Every row gives one point. Two turns around zero, p and q, are shown by what they do to some points. Where does a point land after both, in the order given? Backwards means that the second turn is done in reverse. Each puzzle has new turns, and all numbers are rounded.

Turn p:
[38 25] => [ 36 -28]
[ -5 -31] => [-31  -5]
[-8 25] => [21 16]
[ -3 -23] => [-23  -5]
[-21   3] => [-4 21]
Turn q:
[ 7 23] => [-15  19]
[ -7 -14] => [  8 -14]
[38 -7] => [27 28]
[-38  -1] => [-20 -32]
Where do these land?
q, then p: [ 31 -12] => [ 27 -20]
q, then p: [-39   3] => [-37  13]
p, then q: [8 9] => [10  7]

Turn p:
[-16 -39] => [-21 -37]
[-3 18] => [-1 18]
[18 20] => [20 18]
Turn q:
[32 11] => [26 22]
[28 22] => [18 30]
[-10   9] => [-13   5]
[-24 -23] => [-14 -30]
[-26 -19] => [-18 -27]
Where do these land?
q, then p: [ 1 14] => [-2 14]
p, then q: [24 25] => [18 30]
p, then q: [ -5 -44] => [  5 -44]
q, then p: [-20   5] => [-21   0]

Turn p:
[ 12 -22 -17] => [-20  21  10]
[ 25  -4 -32] => [-39  11  -7]
[-37  21  15] => [ 40  -9 -19]
[ 1  5 33] => [ 17 -23  17]
Turn q:
[  4  20 -41] => [-3 19 41]
[10 20 -7] => [ 0 -9 22]
[ 18 -29  24] => [ 28 -10 -30]
[17 36  5] => [ -3 -29  27]
[-29 -23   6] => [-15  18 -29]
[-20 -25  13] => [ -6  11 -32]
Where do these land?
q, then p: [ -5 -19 -26] => [ -4 -27 -18]
p, then q backwards: [-9  1 20] => [22  1  0]
p, then q: [-9 58  2] => [32 49  3]
p, then q: [ 34 -21  -7] => [-33  -8 -22]
q, then p: [-12 -19  11] => [-11  10 -20]

Turn p:
[ 42 -12  -4] => [  5  22 -38]
[-37   8  -2] => [  0 -15  35]
[-10 -23  39] => [-46   5   5]
[  7  31 -20] => [ 31 -19  -7]
[ -2  -4 -13] => [10  8  5]
Turn q:
[35  7 12] => [ 34 -14   8]
[-32  -1 -30] => [-44   0   2]
[12 24 20] => [ 22 -16 -19]
[-15 -30  -3] => [-13  29  11]
Where do these land?
q, then p: [  3 -17  31] => [ 21 -16 -24]
q, then p: [ -8  22 -23] => [-10  19  25]
q, then p: [-35  11 -29] => [-3  0 47]
q, then p: [-4  6 17] => [17  4 -5]
p, then q: [39  9 24] => [-39  -8  25]
q, then p backwards: [  4 -32 -20] => [-29 -24  -3]

Turn p:
[ 0 -3 22  6] => [ 8 12  3 18]
[  5  -7 -65  12] => [  8 -48 -10 -45]
[  7 -22  23 -56] => [-50   4 -20  35]
[-31  20  -5  15] => [ 17  24  -4 -27]
[ 8  6 12 -5] => [-7  6 10  9]
[  0  25 -13  15] => [  9   2  19 -24]
[ 11 -18  25  14] => [16 -1  3 32]
Turn q:
[  9  37  -5 -16] => [ -6  -2 -29 -29]
[ -7 -38  25  46] => [19 26 23 52]
[ 28   8 -25  -1] => [-35  10  -5 -13]
[ 1  1 -3 -9] => [-4 -7 -1 -5]
[-27  23 -20   1] => [ 16   8   8 -35]
[ -4 -32  28 -20] => [  9 -34   5  32]
Where do these land?
q, then p: [ -6  -5 -25  14] => [-10  26   8   7]
q, then p: [-16  20 -17   0] => [-30   2   4   4]
p, then q: [  4   4 -29 -14] => [  5 -27  18  -2]
p, then q: [  1 -31  71  -8] => [10 77 -3 -5]
p, then q: [17 12  1  8] => [  8  -5 -10  18]

Turn p:
[ 11 -12  24  13 -22  29] => [ 19 -14  33  23  -4  12]
[ 20  30  25  33 -20 -10] => [ 21 -42  17  -7  -4 -31]
[-27 -17 -16 -25  -5  -5] => [-13  41   2  -5   4   5]
[  3  36 -19  -6   6  19] => [ 12 -12 -12 -24  30  14]
[ 19 -10 -31 -23  34  12] => [ -8   5 -37  -7  -5  42]
[ 23  12  11 -10  11   9] => [ -7 -26   1  -8  -2  17]
[-14 -19 -13  10 -11 -25] => [  5  27  -6   5 -15 -23]
[-24 -16  16   4  30  -5] => [-30   5 -11  30   8  -8]
[-10  -5   2   4 -22 -23] => [  3  15  12  -6 -12 -25]
Turn q:
[-16  37 -27   2  17  19] => [ 20 -30  15   3  33 -19]
[ 12  -3  30   6   6 -11] => [ -4  13  16 -15 -19  15]
[ 11  28  -7 -35  -9  30] => [-18  -5   6   1  52  11]
[-14 -15 -10  23 -35  17] => [-12 -19 -12  41 -15   2]
[  8  -4 -12  28 -14  -6] => [  7 -22 -14   7 -19  11]
[ -7 -14  -5  -7  -3 -45] => [ 28  29 -23  -3 -15   2]
[  5 -12  41 -13  23   0] => [-19  29  26 -23 -12  -3]
[  1 -17  -9  -6  15  -4] => [ -2   6 -12 -12  -4 -17]
Where do these land?
p, then q: [11 23  0  0 -5 12] => [-19  11  -6 -15   1  -8]
p, then q: [ 2  6 16 -8  5 -6] => [  0  13   2  10  -6 -10]
p, then q backwards: [-15 -27  13  -2  10  22] => [-15   4  16  -7 -33  10]
q, then p: [-16   0  19  -2 -76 -15] => [ 60 -27  -3  27  38  -2]
q, then p: [ -1 -19  19  -9   4  -5] => [  0   0  11 -17  17 -12]
q, then p: [ 37  17 -52   1  20  -1] => [-19  30 -30  -2 -28  42]
q, then p: [ -1   4 -24   8   6  -6] => [  3   5 -12  -2 -22   8]
p, then q: [ -7  15 -14 -12  23   1] => [  5  -4  -5  -3  18 -27]
p, then q: [ -9 -19  24  26  12  -3] => [ 17 -12  -1   9 -36   2]
